Each row of a before or after table is a point. The points were changed in one or more steps. Then noise was added and the rows were shuffled. The steps act on columns, c1 being the first. Write out the steps. A step turns or swaps two columns, mirrors them in a line or flattens them onto one, adds a multiple of one to another, or multiplies or shifts one. Angles are multiples of 10 degrees, from the lower column toward the higher: turns from -170 to 170, lines from 10 to 170 but not 90. Use the fewest steps. Two steps may share a column if one is a turn and the other turns, adds or multiplies; they go together, in the order done. Otherwise the lowest column goes first.

Before:
-15, -23, -40
-14, -17, -12
13, 11, 25
-7, -1, 13
6, -23, 23
1, 1, 28
42, -18, 11
12, -18, -19
After:
1, 2, 27
-44, -22, -5
17, -23, 56
125, -17, 37
-20, -2, 13
34, -18, 8
39, 11, 9
-43, -18, 14
Steps: multiply c1 by 3; add -1.5 times c2 to c3

Before, 11 rows:
-35, 27, -30, 20
27, -23, 46, -23
5, -20, 4, 22
40, 18, 52, -32
37, -1, 24, 19
-3, -9, -21, 55
57, -2, 37, -17
33, -16, 1, 16
57, -27, 9, -21
-19, 21, -3, 11
-11, 22, -1, -28
After, 11 rows:
-33, 55, 21, 18
0, -14, 61, -1
-9, 40, -31, 7
-20, 36, 6, -4
35, 38, -47, -28
23, -49, -39, -32
58, 1, -12, -13
51, -56, -15, 11
37, -30, 22, 5
36, 1, 12, -16
4, -35, 17, -5
Steps: add -0.3 times c1 to c3; turn c3 and c4 by -110 degrees; multiply c2 by 2

Before (11 x 6):
45, -27, 1, 63, 20, -9
22, 39, 29, 7, 20, -14
-3, -4, 45, 47, 50, -46
10, -51, 11, -12, 31, -28
27, -9, 12, -48, 0, -95
-26, 19, 22, 8, 28, -42
-41, 2, -2, -3, -37, 38
4, -12, 10, -19, 0, -26
24, 25, 53, 21, -2, -31
-19, -11, 11, 4, -1, 25
20, 7, 48, 2, 5, -17
After, 11 rows:
5, -42, 27, 19, 19, -14
8, 6, -50, -1, 31, -29
-22, 8, -24, 75, 20, -11
7, -48, -8, 17, 6, -16
-10, -58, 5, 31, -3, -33
-12, 1, 4, -33, -36, 37
-8, -7, -14, -12, -3, 25
27, -8, -13, -9, -1, -95
9, -3, -16, -9, -1, -26
-35, -27, 10, -14, 28, -42
-50, -42, -18, 27, 50, -45
Steps: turn c1 and c4 by 50 degrees; add 0.3 times c6 to c1; turn c2 and c3 by 110 degrees

Before (8 x 8):
7, 9, 10, -19, -25, -15, 48, -33
0, 28, -35, -3, 9, -50, -21, -31
31, 8, 7, -26, 19, 40, -23, 41
24, -10, 37, 27, 11, 21, -14, 50
8, 15, 46, 9, 32, 20, 51, 19
18, 63, 49, -14, 31, -45, -28, -11
-30, -11, 19, -29, 27, 22, -13, 22
-6, -35, -27, -42, 28, -20, -26, 33
After:
-6, -27, -17, 12, 5, 0, -66, -28
-17, -21, -49, -12, -78, 32, 11, 33
1, -31, 30, 20, -51, -3, -7, 40
-23, 23, -16, -42, 11, 3, 47, -19
31, 41, -30, 13, 1, 3, 29, -3
-29, 35, -22, 19, 10, 28, 51, -6
-10, 32, -35, -31, -13, 22, -27, -63
7, 25, 6, 50, -15, -40, 48, 6
Steps: multiply c1 by -1; turn c2 and c6 by 60 degrees; turn c2 and c5 by -130 degrees; turn c3 and c4 by -150 degrees; multiply c7 by 1.3; turn c7 and c8 by -130 degrees

Before:
41, -4, 31, 11, -8, -21, 0, 53, 36
-35, -10, -26, -25, 45, 3, 9, 17, 5
-32, -24, -18, -34, 26, -1, -41, -21, -47
-23, 28, -48, 10, 0, 2, -65, -49, -9
48, -34, -24, 18, 11, 23, -32, -37, -4
38, 23, -55, 3, 31, 40, -49, -42, -58
15, -6, -21, 26, 22, 45, -71, -28, 4
25, -11, 21, 65, 5, -38, 21, 31, 30
32, -12, 48, 8, 11, 42, 33, 0, -16
7, 11, 8, -3, 59, -13, -24, -20, -10
-1, -2, 11, -30, 23, -23, 26, -7, 24
After:
17, -32, 30, 58, 16, -14, 10, 36, 30
9, 34, 55, 7, 17, 17, 13, -3, -12
3, 41, -65, 1, 42, 4, -37, -43, -59
-51, -3, -18, -24, 30, 0, 17, 17, 6
-27, -10, -7, -9, 53, -14, -29, -17, -10
25, 12, -38, 12, 23, 27, -24, -41, -5
29, -17, 29, 11, 10, -19, -5, 61, 32
-1, 38, -45, 26, 22, 28, -61, -31, 7
-32, -10, -26, -36, 8, -1, -25, -15, -47
-15, 6, -71, 10, -7, -6, -38, -51, -7
-14, -22, 23, -28, 25, -11, 22, -6, 23
Steps: multiply c1 by 0.7; turn c1 and c5 by 30 degrees; multiply c2 by 0.4; turn c2 and c6 by -60 degrees; turn c3 and c7 by -20 degrees

Before:
28, 7, 2, -43, -23, -14, 6, 36, 24, 39, -27
7, 17, 23, 24, -42, 16, 27, -50, 6, -8, -28
28, -60, 7, 11, -12, -5, 5, 34, 12, 44, -27
-55, 17, -9, 9, -16, 21, 19, 29, 16, -12, 9
10, -35, -31, 16, -58, 25, 17, 43, -39, -18, -22
26, -12, 11, 26, -161, 36, -66, 36, 10, 39, 0
22, 19, -29, 13, -11, -41, -11, 23, 13, -12, -12
21, -11, 16, 25, -13, -42, 10, 5, 4, 23, 3
20, -73, 20, -4, -23, -30, -48, 36, 25, -19, -7
-27, 11, 9, 5, -19, 40, 14, 46, -4, -7, -23
17, 5, -32, 15, -17, 20, 23, -38, -22, -15, 77
19, -16, 22, -21, -11, 1, -12, 14, -39, 29, -27
12, 12, -9, 29, -31, 39, -18, 14, 15, 4, -17
34, 19, 2, 8, -23, -3, 23, 44, 6, -11, 66
After (14 x 11):
3, -19, 0, 28, 23, 4, -4, 21, -7, -45, 6
22, 30, -17, -1, 2, -26, -10, 20, 24, -32, -14
13, 5, -5, 7, 31, 2, -14, 12, 18, 42, -22
17, -9, 29, -26, 23, 20, 3, 18, -41, -4, -28
38, -17, -8, -24, 160, -30, -29, 27, 0, 51, 3
46, 0, 9, 8, 14, -4, 0, -30, 7, 43, -29
40, 3, 11, 17, 15, -19, 1, 31, 17, 3, 67
-46, -20, 19, 33, 31, -18, 0, 11, 17, 28, -25
-34, 37, 6, 26, 10, -13, 2, 23, -9, 24, 78
40, 31, -9, 22, 43, -35, 0, 7, -50, 35, -25
36, -55, -44, -36, 12, -37, -11, 17, -37, -18, -7
30, 11, -1, 21, 11, -9, 5, -52, 26, 25, 9
33, -9, -10, -31, 36, 15, 8, 33, 21, -22, -28
32, -28, -36, 11, 29, 25, 0, 27, -41, -16, -28
Steps: swap c1 and c8; turn c2 and c9 by 50 degrees; turn c2 and c3 by 60 degrees; turn c4 and c7 by -40 degrees; multiply c7 by 0.4; turn c5 and c10 by -150 degrees; turn c6 and c10 by 70 degrees

Before:
-29, -29, -6, 29, 3, -9, 1, 4, -15, -24, -24, 11
4, -33, -19, 15, -9, -12, -6, -30, -15, -1, -3, 4
-30, 34, 30, -17, -3, -40, 4, -14, 56, 21, 15, 30
-33, -4, -2, -33, -11, -13, 8, -11, -14, -21, -39, -27
8, -36, -2, -11, 10, 1, 27, -15, -7, -16, -13, 18
-20, -24, -24, 1, 2, 3, 38, -12, 0, -3, -16, -22
2, -14, 30, 10, -19, -13, 21, -25, -24, 8, -39, -30
-16, -43, -7, -4, -10, 19, 3, -6, 2, 1, -30, -4
-14, 11, 48, -19, 11, -24, -4, -10, 44, -1, 39, -2
-26, 31, -22, 8, 29, 49, 15, -54, 10, 23, 6, 40
-34, 14, 11, 2, -28, 24, 33, -55, -9, 12, 5, 15
After (11 x 12):
14, -26, -31, 0, 7, -9, 41, -16, -13, -17, 9, 3
-86, -16, 6, -23, -31, -10, 41, -8, -15, -28, 52, 15
-48, -15, -7, 2, -30, 20, 58, -9, 1, 1, 67, -2
-99, 5, -10, -23, -39, -13, 13, 0, -15, 32, 90, -25
-43, 3, -9, -2, 43, -24, -18, 46, 44, 21, -89, -6
-61, 20, -12, -5, -22, 6, 61, -25, -1, -3, 34, -21
-78, 31, -54, 25, -19, 53, -32, -22, 14, -6, -32, 39
-105, 37, -56, 11, 30, 25, 8, 11, -11, -3, 2, 16
-91, 21, -12, 22, 23, -41, -45, 32, 56, 16, -28, 30
24, 5, -15, -20, -27, 1, 69, -3, -11, 9, 23, 17
7, 11, -25, 7, -33, -10, 38, 30, -25, -10, 96, -31
Steps: multiply c1 by 3; turn c2 and c7 by -60 degrees; multiply c7 by 1.6; swap c3 and c8; turn c4 and c10 by -90 degrees; multiply c11 by 2.5; turn c5 and c11 by -150 degrees

Before, 14 rows:
20, 1, -48, 25, -7, 3, 57, -43, -27, 18, 35, -4, 25, 12
13, -44, 16, 66, 14, -18, 6, -45, -7, -20, 24, 12, -33, 15
19, -23, 2, -8, -2, 3, 17, -48, -61, -9, 44, 10, 16, 37
20, -39, -33, -9, 25, -20, 30, -36, -35, -7, 40, -42, -16, 5
-3, -31, 7, 9, -28, -6, -25, -42, 7, -24, -7, 21, -7, -33
-24, -29, -4, 17, 21, -9, -27, 11, 0, -21, -56, 76, -26, 0
27, 20, 32, -34, 38, 67, 26, 41, -2, 35, -3, 43, 23, -37
49, 13, -6, 17, 20, -19, 7, -41, -51, 31, 3, -20, 23, 7
-41, -27, 24, 15, -13, 14, -1, -27, -14, 15, -32, 17, -45, 1
-20, 4, 20, -12, 43, 34, 16, 26, -46, 51, 28, 30, 59, -58
9, -2, 29, 2, 13, 29, 38, 28, -52, -5, -36, 48, 8, -58
2, -45, 1, 40, -45, -37, -16, 6, -13, -12, 6, -2, -27, 28
7, -22, -29, 42, -20, 1, -34, -31, -34, -17, 17, 22, -70, 2
2, 44, 34, -41, 32, 1, 48, 20, -27, 40, 17, 61, 13, -54
After, 14 rows:
-8, -19, -10, 0, -5, 0, -43, -6, -33, -23, 25, 13, 23, 49
11, 6, -20, -15, 47, -62, 0, 27, -17, 19, -13, 22, 36, -62
2, 15, 24, -3, 18, 31, -24, 20, -18, 13, -18, -17, 43, 25
10, -30, 17, -3, 14, 6, 28, 6, 32, 18, -8, 79, -32, 9
-4, -47, 49, -48, 17, 32, -26, 15, 24, -27, 23, 9, -14, 37
-25, -6, -7, -28, 17, -18, -16, 16, -23, 14, -12, 50, 11, -68
0, -29, 7, -13, -32, 2, 2, 58, 34, -14, 8, 20, -9, 11
18, -46, 36, -20, -45, 42, 20, -20, 21, -9, 6, 2, -24, 15
2, 46, -52, -8, 30, -3, -33, 17, 8, 14, -10, 63, 10, -65
-32, -24, 54, 6, -19, 30, 16, 30, -3, -14, 19, 15, -47, 38
-12, -26, 4, -29, -18, -16, -19, 17, 13, 25, -18, 20, -60, 21
-5, 1, 42, 33, -9, -7, -74, -7, 7, -5, 1, -2, 31, 19
0, -37, 7, 33, 26, 23, -43, 11, -2, -29, 19, -42, -6, 20
-51, 22, -48, -17, 36, -35, -5, -6, 24, 26, -19, 44, 33, -68
Steps: turn c1 and c13 by 40 degrees; turn c1 and c6 by 130 degrees; turn c3 and c4 by -120 degrees; turn c7 and c8 by -150 degrees; turn c8 and c14 by 50 degrees; shift c9 by 30; flatten c10 and c11 onto the line at 140 degrees

Before (14 x 18):
-21, -32, 15, 3, 42, 37, -18, -13, 29, -26, -27, 12, -14, 19, 36, -3, -35, -32
0, -2, 33, -8, -22, -26, -17, 29, 19, 62, -14, 4, -16, -20, -5, 39, -5, 2
-24, 30, 40, -24, -27, -17, 4, 18, -8, 29, -13, 20, 33, 5, -28, 29, -17, -1
10, -10, -54, 18, 12, -9, -23, 33, -5, 5, -17, 13, -33, 45, -14, -18, -8, 35
-28, 56, 2, -21, 1, -6, -31, 6, -11, 37, 4, 24, 7, -11, -3, 47, -3, -33
1, 10, -18, 34, 23, -19, 6, 15, -19, 34, -24, -30, -29, 1, 0, -25, 12, 34
-40, 25, -30, 12, -34, -6, -38, -41, 13, 24, 24, 40, 22, -41, -3, 7, -21, -17
-15, -5, -11, 28, 10, -4, 3, 20, 4, 52, 1, -18, -36, 33, -47, -7, 7, 6
-25, -47, 5, -9, 30, 39, -20, -27, -4, -12, -57, 17, -18, 39, 13, 41, 0, 21
-35, 6, -37, -28, 1, 1, -34, -20, 19, 28, 36, 17, 55, -18, 16, 13, -3, -18
2, -25, -40, 53, -13, -10, -18, 28, -14, 14, -33, -14, -9, 41, -8, -8, 24, -4
-43, -1, -40, -23, -30, -4, -5, -11, -9, 12, 36, 10, 15, -39, 10, 29, -38, -42
13, 24, 26, -8, -38, -4, -30, 21, -24, 45, 13, -29, -18, 6, -28, -1, 1, 3
-45, 2, 1, -21, -10, 10, -33, 6, 11, -14, 20, 30, 27, -52, -16, 39, 5, -21
After:
-23, 26, 50, -25, 27, -12, 28, 7, -5, 37, -2, 18, 49, -17, -31, 7, -22, 4
4, 5, 109, -5, 32, -27, 25, -3, 21, 87, 26, 0, 0, -7, -2, 36, -24, -1
1, -22, -88, 52, 36, -10, -14, 17, -10, 18, -23, -13, -27, -46, -7, 9, -37, 2
-25, -33, 62, 1, 90, 46, -8, -59, 34, -34, -6, 8, -3, -33, 36, 14, 36, -34
16, 24, 97, -6, 13, -6, -17, 22, -30, 53, -9, -33, -6, 10, -32, 24, -30, 5
-24, 59, -9, -21, 56, -5, 25, -2, -7, 49, 8, 24, 8, 2, -5, 50, -6, -37
-37, 27, -112, 11, 18, -4, -20, -8, 17, 29, 33, 39, 6, 33, -1, 35, 48, -17
-18, 2, 26, 29, 57, -6, -8, 47, 10, 64, -34, -12, -39, -9, -48, -4, -38, 1
-29, -50, 40, -11, 81, 42, 27, -4, -6, -17, -21, 20, -11, -71, 14, 36, 35, 14
2, 10, -9, 39, 75, -16, -19, 5, -18, 43, 5, -33, -36, -24, 1, -17, -16, 35
-33, 5, -176, -33, 48, 4, -7, -11, 22, 36, 2, 21, 27, 34, 16, 37, 21, -17
-40, 1, -126, -23, 17, -4, 22, -41, -9, 16, 24, 9, -6, 44, 10, 18, 30, -42
13, -12, -90, 19, 61, -12, -27, -4, 0, 13, -36, 17, -54, -27, -16, 11, -30, 35
-41, 0, -36, -22, 39, 7, 18, 17, 9, -15, 45, 33, 24, 35, -8, 53, -10, -17
Steps: turn c3 and c13 by 30 degrees; multiply c3 by 3; shift c5 by 50; turn c7 and c16 by -60 degrees; add -1 times c15 to c17; turn c8 and c17 by -110 degrees; multiply c10 by 1.3; turn c11 and c14 by 110 degrees

Before, 12 rows:
-9, 26, -5, -4, -32, 7, -9, -31, 19, -40, 6, 44, -19, 0, 36, -25, -7, -7, 60, 39
37, 33, -1, 19, 23, -10, 17, -46, 5, 42, -13, -41, 51, 22, -21, 32, 32, -28, -5, -15
10, 35, -4, 14, 41, -38, 16, -2, -5, 12, 23, -16, -8, -24, -4, -14, 35, -31, -17, -18
0, 36, 37, -18, -10, 0, -46, -23, 9, -23, 12, -5, -40, 20, 24, -13, -9, -10, 50, 5
-16, -21, 22, -22, -25, 24, 29, 19, 54, 11, 7, -2, 52, 37, 48, 58, -20, 40, 5, -4
20, 55, -34, 13, 0, -10, 11, -9, -31, 46, -1, -41, -17, 26, -15, -11, 9, -16, 3, -3
29, -34, 27, -30, -16, -1, 18, -14, 42, 65, -35, 9, 33, 57, 49, 26, 7, 31, 0, 10
-2, 32, -1, 17, -19, -23, -46, -35, 34, -18, 40, 12, -20, 5, 10, -40, -32, 13, 25, 28
-21, 52, -27, 17, 35, 0, -38, -3, 41, 6, 3, -8, -26, -38, -12, -20, 9, -24, 37, 6
-25, 17, -12, -3, -1, 9, -26, -39, 25, -18, 11, 1, -34, 17, 15, -32, -23, -48, 4, 16
2, 5, 66, 2, -51, 29, 44, -12, 43, 47, -34, 7, 26, 34, 35, 23, -15, 36, -17, -11
-28, 30, -26, 13, 19, 15, -54, -38, -6, -5, 36, 29, -23, -22, 9, -14, 12, -6, 20, -15
After:
29, 34, 27, -20, 14, 4, 11, -14, 43, 66, -34, 9, 34, 58, 121, 27, 7, 38, -11, -9
-24, -29, -12, 7, -43, -2, 7, -38, 25, -18, 10, 1, -34, 17, 37, -31, -23, -22, 9, -18
-9, -11, -5, 5, -32, 6, 3, -32, 20, -39, 6, 45, -19, 0, 89, -26, -7, 41, 66, -39
20, -24, -34, 23, -14, 9, -46, -10, -31, 46, -1, -42, -16, 27, -38, -11, 8, -9, 21, 6
-17, 34, 22, -12, 14, -23, -1, 18, 53, 9, 7, -2, 53, 37, 120, 58, -20, 55, -3, -4
37, -8, -2, 30, -6, 4, -37, -47, 5, 42, -13, -42, 50, 23, -53, 32, 32, -46, 6, 16
2, 27, 67, 12, -10, -31, -37, -12, 42, 48, -35, 6, 25, 35, 88, 23, -15, 88, -15, 1
-28, -55, -28, 23, 10, -20, 17, -38, -5, -6, 35, 29, -22, -22, 23, -14, 12, -30, 28, 9
-2, -46, 37, -9, -17, 2, 16, -23, 9, -25, 12, -6, -39, 19, 60, -13, -9, 8, 58, -5
-20, -53, -26, 27, 6, 2, -3, -1, 41, 7, 4, -7, -25, -37, -30, -22, 9, -62, 53, -6
9, -12, -3, 24, 6, 29, -41, -3, -4, 11, 23, -13, -8, -24, -9, -14, 34, -73, -4, 30
-1, -49, -1, 27, -5, 31, 13, -35, 35, -18, 39, 11, -19, 5, 25, -41, -33, 33, 34, -18
Steps: turn c2 and c19 by 20 degrees; turn c2 and c7 by -130 degrees; shift c4 by 10; multiply c5 by 1.6; turn c5 and c18 by -60 degrees; turn c6 and c20 by -160 degrees; multiply c15 by 2.5
